Each row of a before or after table is a point. The points were changed in one or more steps. Then noise was added and the rows were shuffled. The steps act on columns, c1 being the first. Name the steps. A step turns or swaps two columns, mirrors them in a line or flattens them onto one, adds a multiple of one to another, or multiplies or shifts one. Angles are multiples of 10 degrees, from the lower column toward the higher: turns from -170 to 170, lines from 10 to 170 but not 90. Use the fewest steps. Two steps may share a column if one is a turn and the other turns, adds or multiplies; they go together, in the order done. Otherwise the lowest column goes first.

Before:
[[ 50  -8 -47]
 [ 37  69   8]
 [  1 -18  -5]
 [-15 -28 -55]
 [  0  19  49]
 [ 11 -38   0]
 [-25 -38  19]
 [  7 -20   8]
 [-10  57 -22]]
After, 9 rows:
[[  6 -18  99]
 [  3  33  -4]
 [-25  33  49]
 [ 27 -49  28]
 [ -9 -76  57]
 [ -8  16  45]
 [ 13  45  69]
 [-50 -11   4]
 [-12  17  56]]
Steps: turn c1 and c2 by -160 degrees; shift c3 by 50

Before, 8 rows:
[[ 25   6  18 -28 -37 -24]
 [-29 -16  -1 -28 -22  39]
 [-24  15 -21 -19 -25  27]
 [-21  28  -9  33  24  24]
 [ 33  29  -7 -23  22   5]
 [ 17   4  25 -18  28 -19]
 [-31  16  -7 -12 -10   0]
 [-30 -19 -16  16 -13 -18]]
After:
[[  49   20   42  -12  -78   25]
 [  40   18    5   -8  -32   -2]
 [  48  -19   31   11  -40  -17]
 [  32    7   10   -5   69   20]
 [ -48   17  -37   -5 -107  -23]
 [  30    0  -11   -1  -68   34]
 [ -57   11  -57   -6   82  -20]
 [ -20   33   37  -18   65    3]]
Steps: multiply c3 by 3; turn c1 and c3 by 150 degrees; flatten c2 and c4 onto the line at 150 degrees; multiply c5 by 3

Before (14 x 9):
[[  36   22  -13  -34   30    1  -32   75   19]
 [ -22   31    0  -32   18  -26   23  -18   39]
 [   8   22  -21  -12  -23  -12  -50   13   33]
 [ -33    3   21    7    0  -16   22  -26   37]
 [  -3   -1   23  -29  -20  -28 -106   14 -121]
 [  23  -68  -21    5   -6  -28    7  -28   31]
 [   5   15  -10    5   21   39    2  -12   25]
 [   5   16    4  -34   -4   -3   25   -4   16]
 [  33   10    1    0    3  -16   -7   -5  -15]
 [ -22   40  -10   12  -15  -18   -8  -20   -3]
 [  18   29    4  -25  -19   11  -20  -27   36]
 [  29   20   24    0   57  -11    4  -18   28]
 [  15    9  -15    8    0  -19   18  -26   19]
 [  28   21   93  -27    1  -23   25   72   19]]
After (14 x 9):
[[   6   35  -58  -36   17   -8   11  -47  -39]
 [   4   36   -3   14   -9   11  -20   24   20]
 [  44  -13   27    8    4   24  -18   11   15]
 [   5   -1    7  -28   -6   68  -35  -97  -35]
 [  12   -4    1  -33   -9    8  -27    3  -12]
 [  16   -6    2    8   -8    9  -19   37  -23]
 [  18   17   23    1   44   18  -18    4  -35]
 [  19   10   15    4   16  -38  -12    4  -14]
 [  29   53  -26  -12  -28    1   25    4  -19]
 [  30   35   21  -26  -27   -7   -5   16  -27]
 [  20  -53   -6    3  -16   13   38   43  -33]
 [-111   69   -3  -26   -7   36   83  -16   45]
 [ -27    9   -2   -1   -8   15   -4    9  -27]
 [  46    7    2  -32   23   23  -35   22    6]]
Steps: turn c1 and c9 by -110 degrees; add 0.3 times c9 to c5; mirror c2 and c7 in the line at 160 degrees; turn c3 and c6 by 150 degrees; turn c3 and c8 by 140 degrees
